Each point is reached from the start by the listed moves, each made 0, 1 or 2 times, or once backwards (-1), plus a little noise. Say if it took an odd or an even number of moves. Then give how often each move was made.
In the rows, 128 means zero.

Moves:
(1): [ 90  86 105 117 132 143]
(2): [118 130 133 127  99 107]
(3): [127 156 111 108 130 128]
Start: [132 139 123 127 119 123]
Points:
[122 169 110 105  93 101] -> even (0, 1, 1)
[ 93  67 116 135 119 136] -> even (1, 0, -1)
[ 66  81  52  86 157 174] -> even (2, -1, 1)
[ 72 157  75  73  72  97] -> odd (1, 2, 2)
[ 81 154  71  75  98 117] -> even (1, 1, 2)

Moves:
(1): [141 142 120 141 124 146]
(2): [127 121 133 126  97  85]
(3): [115 115 109 124 147 127]
(4): [116 121 129 150 115 134]
(5): [147 114 131 105 136 112]
(6): [150 148 127 116 100 138]
Start: [127 123 130 117 125 139]
Points:
[102  96  87 174  68  98] -> even (2, 2, 2, 2, 0, 0)
[119 152 101 127 140 207] -> even (0, -1, 1, 0, -1, 1)
[ 88  54 123 146 125  82] -> even (0, 1, 1, 2, 1, -1)
[ 47  74  93 196  91  88] -> odd (1, 2, 2, 2, -1, -1)
[187 191 108 143  80 241] -> even (2, -1, 0, 1, 0, 2)
[136 165 129 160 132 176] -> even (2, 0, -1, -1, -1, -1)

Moves:
(1): [124 129 129 109 120 105 134 129 126 140 162]
(2): [142 124 134 131 121 134 118 115 139 134 135]
(3): [107 118 132 132 143 136 152 106 149 150 123]
(4): [141 123 121 117 130 147 143 143 137 128 124]
(5): [123 134 114 154 135 122 146 123 145 128 129]
(6): [128 141 127 131 118 133 126 136 118 147 137]
(7): [113 133 114 124 133 139 132 114 137 105 138]
(8): [130 133 135 132 126 127 154 109 136 120 118]
(9): [124 101 130 140 118 131 132 123 132 113 137]
Start: [126 117 132 124 131 116 122 134 139 127 132]
Points:
[ 75  50 144 142 129 130 206  37 217 126 183] -> even (1, 1, 2, 0, 0, 0, 1, 1, 2)
[170 146 139  93  68  85  83 148 113 178 237] -> odd (2, 2, -1, 0, 0, 2, 0, 0, 0)
[135 168  72 153 126 150 201 172 156 105 142] -> even (0, -1, -1, 2, 2, 2, 1, 1, 0)
[ 49  59 110  69 168 148 172 103 186 102 174] -> odd (1, -1, 2, 1, -1, -1, 2, -1, 1)
[121 130 155 183 125 114 179  38 196 164 137] -> even (0, 2, 1, -1, 1, 1, 0, 2, 0)
[ 61  83 135  66 134 123 198 113 163 168 204] -> even (2, -1, 2, 1, -1, 1, 1, 0, 1)
[131 138 142 175 164 181 225  51 234 188  82] -> odd (-1, 2, 2, 1, 1, 1, 0, 2, -1)

Moves:
(1): [127 138 123 133 133 129 129 132 125 139 120 124 141 121 141 121 121]
(2): [131 135 123 110 133 129 139 127 129 136 123 149 119 134 125 130 133]
(3): [121 133 132 122 141 141 134 115 127 118 138 124 127 117 128 131 132]
(4): [119 143 116 131 105 129 131 115 137 138 132 123 118 134 123 124 123]
(5): [122 115 132 122 123 123 129 130 135 124 113 131 126 121 128 129 117]
(6): [129 132 133 126 129 129 131 109 130 120 122 113 130 120 137 131 128]
(7): [128 128 120 130 119 120 134 126 128 146 137 125 131 142 115 133 119]
(8): [129 123 120 123 114 124 135 116 118 130 128 134 139 121 115 133 127]
(9): [131 119 129 132 142 130 131 121 129 132 134 122 124 122 122 111 123]
(10): [135 129 121 124 128 135 128 129 129 137 117 118 143 129 129 129 132]
(11): [146 131 127 130 124 134 130 126 120 110 134 125 126 118 141 144 133]
(12): [132 133 125 124 135 118 135 124 122 135 127 122 112 119 119 126 125]
(13): [152 130 123 137 131 126 118 122 125 142 118 118 112 124 114 138 123]
(14): [120  90 122 134 124 127 101 144 134 126 135 130 147 144 130 131 140]
Start: [121 120 125 135 119 105 128 130 137 117 123 148 123 134 116 143 127]
Points:
[ 55  35  91 155  50  91 121  62 152 120 213 122 159 165  60 128 117] -> even (-1, -1, 1, 2, 0, 1, 2, 2, 2, -1, 0, 0, -1, 2)
[137   7  89 148  50  79  98 129 132 118 121 143 210 145 120 184 104] -> odd (1, 0, -1, 0, 2, 1, 2, 2, 1, 0, 2, -1, 0, 2)
[ 98 130  85 107  76 128 146 125 143 103 116 128 141 105 141 175 128] -> odd (1, 0, 2, 2, 2, -1, 0, 0, -1, 2, 2, 2, -1, 1)
[ 87  58 145 147 189  92 108 143 137 116 183 131  86 137  67 121 126] -> even (-1, -1, 2, -1, 0, -1, 1, -1, 1, -1, -1, 2, 0, 1)
[165 168 115 185  97 115 136  44 132 127  94  85  88  53 124 125  67] -> odd (2, -1, 0, 2, 1, 1, -1, 1, 2, -1, 1, -1, 2, -1)
[164  81  50 103  81  93 126 143 101 176 116 180 175 141  92 221 129] -> odd (2, 2, 1, 0, 1, -1, 2, 2, -1, 1, 2, 1, 1, 2)
[136 104  84 119  57  56 148  90 114 144 139 161 101 137  74 169 120] -> even (0, 1, -1, 1, 0, 1, 1, 2, 0, -1, 1, 2, 0, 1)
[ 94 112 100 116  86 111 188  81 135 144 115 125 157  98  71 113  80] -> odd (0, -1, 1, 1, 2, -1, 1, 2, 2, 2, 0, 0, -1, -1)
